Each point is reached from the start by the listed moves, each made once or not at all, plus a little noise. Is the number of moves made odd or even? Then give how often each move was made.
In the rows, 128 means zero.

Moves:
(1): [146  90 105]
(2): [175 149 122]
(3): [161 120 202]
Start: [128  94 112]
Points:
[161  85 186] => odd (0, 0, 1)
[147  56  90] => odd (1, 0, 0)
[173 117 107] => odd (0, 1, 0)
[128  93 112] => even (0, 0, 0)

Moves:
(1): [191 117 103 104 101 167 137 111 102 131 173 142]
(2): [ 99 162 131 114 148 137 151 148  91  95 161 116]
(3): [167 165 186 140 154 147 118 125 114 127 113 135]
(4): [108 144 102 173 145 129 113 148 140 144 122 136]
(5): [176  99 119 141 184 133 134 100 122 127 109 111]
(6): [131 111 123 116 129 170 105 149 113 130 115 114]
(7): [109 120 120 139 131 152 165 115 135 145 125 130]
(8): [139 124 142 114 134 101 125 141 131 160 144 121]
(9): [118 141 121 110 127 132 110 147 195 130 148 115]
Start: [132 129 148 136 123 119 154 138  89 140 123 134]
Points:
[ 99 134 152 107 150 171 186 177  47 156 157 100] => even (0, 1, 0, 0, 0, 1, 1, 1, 0)
[217 128 169 121 125 244 166 125  39 160 137 141] => even (1, 0, 1, 0, 0, 1, 1, 0, 0)
[151 136 118  65 123 211 180 182  89 166 222 105] => even (1, 1, 0, 0, 0, 1, 1, 1, 1)
[149 107 144 119 208 171 192 149  42 160 137  84] => odd (0, 1, 0, 0, 1, 1, 1, 1, 0)
[142 208 217 101 175 123 146 184 107 141 173 110] => even (0, 1, 1, 0, 0, 0, 0, 1, 1)
[203 105 107  79 179 215 187 150  82 162 202  85] => odd (1, 1, 0, 0, 1, 1, 1, 1, 1)
[186 185 155 141 161 227 138 178   8 125 165 140] => odd (1, 1, 1, 1, 0, 1, 0, 0, 0)

Moves:
(1): [145 135 130 134 115 116 154 147 132 138 125 125 132 138 134 124 108 147
 139 151 124]
(2): [133 159 112 136 116 136 148 137 154 123 103 108 128 122 138 137 111 140
 130 107 140]
(3): [114 119 158 110 120 129 136 114 130 121 136 120 122  95 111 123 105 119
 101 134 130]
(4): [143 143 127 142 137 121 142 108 141 130 143 125 153 118 116 137 121 132
 138 117 120]
(5): [113 131 142 116 157 132 136 147 139 121 148 147 138 115 112  97 151 128
 115 133 137]
(6): [114 112 135 115 121 145 126 120 133 132 117 134 115 123 142 128 124 136
 148 133 118]
(7): [111 118 128 140 131 104 133 109 126 134 112 104 120 116 166 136 128 133
 135 148 134]
(8): [111 131 134 143 125 132 134 123 132 128 115 152 110 135 135 139 123 143
 137 137 136]
(9): [126 111 117 121 119 117 118 120 154 139 122 150 115 111 130 118 125 138
 120 139 151]
(10): [109 127 128 125 107 126 126 149 112 154 157 138 138 107  97 101 134 141
 135 113 136]
(11): [128 140 128 119 116 123 112 136 136 123 173 132 137 120 124 132 117 137
 116 138 129]
(12): [109 130 119 103 120 125 137 103 146 147 133 152 124 133 130 129 147 141
 124 131 126]
(13): [128 134 133 126 112 122 157 129 138  88 107 125 168 124 130 143 143 124
 115 126 121]
(14): [112 109 143 141 128 142 145 131 153 131 111 128 159 144 125 109 117 153
 111 135 115]
(15): [141 143 129 131 138 129  96 132 108 140 113 145 129 131 124 128 136 131
 122 136 135]
(16): [132 114 122 121 137 126 130 137 140 139 116 127 129 106 116 161 139 129
 110 137 123]
(17): [136 140 139 141 115 144 143 140 124 128 137 117 137 131 134 122 149 111
 126 131 120]
(18): [136 124 138 134 141 132 108 115 111 114 124 112  93 142 129 127 157 137
 140 122 113]
Start: [124 107  97 144 130 186 113 147 144 126 115 100 127 115 114  98 127 118
 143 148  86]
Points:
[ 76 124  95 182  67 155 181 140 239 122 109 112 208  68 129  99  97 209
 126 160 113] => odd (0, 1, 0, 1, 0, 0, 1, 1, 1, 1, 1, 0, 1, 1, 0, 0, 0, 0)
[ 76 104 127 159 132 249 181 183 216 125  64 119 145  98 119  94 142 161
 130 167  76] => odd (0, 1, 0, 0, 1, 1, 0, 1, 0, 0, 0, 0, 0, 1, 0, 1, 1, 0)
[ 85 107 135 179 138 217 171 188 188 158 146 136 200  77  54  68 168 161
 119 159  78] => odd (0, 0, 0, 1, 1, 0, 0, 1, 0, 1, 0, 0, 0, 1, 0, 1, 1, 0)
[121 139 126 144 127 189 145 189 154  98 191 104 197  53  46  89 217 136
 118 138  56] => even (0, 0, 0, 1, 1, 0, 0, 0, 0, 1, 1, 0, 1, 0, 0, 1, 1, 1)
[ 55 122 109 142 104 159 138 127 203 176 203 164 147  50 103  57 173 170
 139 183 127] => odd (0, 0, 0, 1, 1, 0, 1, 1, 1, 1, 1, 1, 0, 0, 0, 0, 1, 0)
[119 149  91 175  77 164 149 135 185 111 142  56 165  56 125 101 156 164
 145 135 102] => odd (0, 1, 0, 1, 0, 0, 1, 0, 1, 1, 1, 0, 1, 0, 0, 0, 1, 1)
[146 160 139 143  97 176 191 159 223  68 151  79 170  50  88  74 131 148
 100 169  89] => even (1, 1, 1, 1, 1, 0, 0, 0, 1, 0, 1, 0, 1, 0, 0, 0, 1, 1)
[100 148 151 133 115 156 189 137 193 126 139 134 191  39 111 134 156 164
  87 230  84] => even (1, 0, 1, 1, 1, 0, 1, 1, 0, 0, 1, 1, 1, 0, 1, 1, 1, 0)
